Each row of a before or after table is a point. One or more steps were done to the points. Then noise was added and the rows were shuffled. The steps act on columns, c1 being the first. Write out the steps. A step turns or swaps two columns, mirrors them in a line or flattens them onto one, adds a multiple of one to another, or multiplies or shifts one. Angles are multiples of 10 degrees, from the lower column toward the higher: turns from -170 to 170, lines from 10 to 170 but not 90. Use the fewest steps. Two steps may share a column if one is a turn and the other turns, adds or multiplies; they go together, in the order done. Otherwise the lowest column goes first.
(in the rows, 128 means zero)

Before (8 x 2):
[[122 108]
 [134 147]
 [138  98]
 [143 172]
 [134 100]
 [150 185]
 [155 108]
 [123  77]]
After, 8 rows:
[[185 148]
 [110 155]
 [ 98 136]
 [109 124]
 [ 78 122]
 [172 142]
 [149 135]
 [105 134]]
Steps: swap c1 and c2

Before (14 x 6):
[[156 120 148 125 119 105]
 [132 104 171  84 136 120]
 [153 100 140 123 128 127]
 [ 86 108 133 139 113 101]
 [113 108 132 142 128  81]
 [145  87 130 135 126  83]
 [160  91 143 130 139 108]
 [153  88 188 114 110 126]
 [150 188 137 122 134 122]
 [ 65  98 150 144 117  85]
 [147 100 154 122 107 105]
 [ 67 124 147 130 127 125]
 [144 146 163  72 105 118]
 [142 180 141 132 179  26]]
After, 14 rows:
[[148 102 113 123 157 137]
 [143 158 170 131 133 243]
 [ 67 119 132 130 129 130]
 [154 106 111 124 129 129]
 [145 100  98 135 151 165]
 [ 85 114 114 139 155 144]
 [156 117 126 124 148 143]
 [151 163 176 122 126 136]
 [144 129 150  73 155 126]
 [ 65 101 111 145 160 160]
 [154  84 112 113 145 121]
 [159  99 103 131 127 152]
 [132 100 120  84 125 139]
 [114 114 112 141 151 170]]
Steps: multiply c3 by 0.4; turn c2 and c3 by 50 degrees; turn c5 and c6 by 150 degrees

Before, 10 rows:
[[132 105 149 142 131 147 152 139 115 111 136]
 [147 181  80 152 144 135 112 136 127 141 113]
 [137 112  89 125 130 137 109 159 150 113 108]
 [123 113  79 175 102  99 105 140 137 104 131]
 [124 113  92 144 139  97 130 119 152  99 128]
 [122  98 160 174 102 116 136 126 149 126 125]
 [138 110 137 133 201 128 127 138 123 143 135]
 [122  97  90 151  98  99 172 140 129 125 120]
 [117  97 103 132 126 166 120 130 134 128 112]
 [133 136 176 130 105 112 117 124  65 121 111]]
After, 10 rows:
[[109  97 147 143 131 150 143 139 111 110 135]
 [124 131  97 144 140  92 126 120 178  99 128]
 [118 115 116 174 103 159 126 126 177 126 125]
 [145 120  99 175 103  79 113 141 150 104 131]
 [129 102 166 131 126 103 115 130 150 128 111]
 [149 129 138 124 131  88 127 160 176 113 108]
 [140  91 112 129 106 176 126 123   7 121 111]
 [152 177 134 151 143  80 137 136 107 141 114]
 [134 108 128 133 201 136 136 138 125 143 135]
 [ 88  99  98 150  97  90 144 140 140 125 121]]
Steps: turn c1 and c7 by 60 degrees; multiply c9 by 2; turn c2 and c9 by -20 degrees; swap c3 and c6
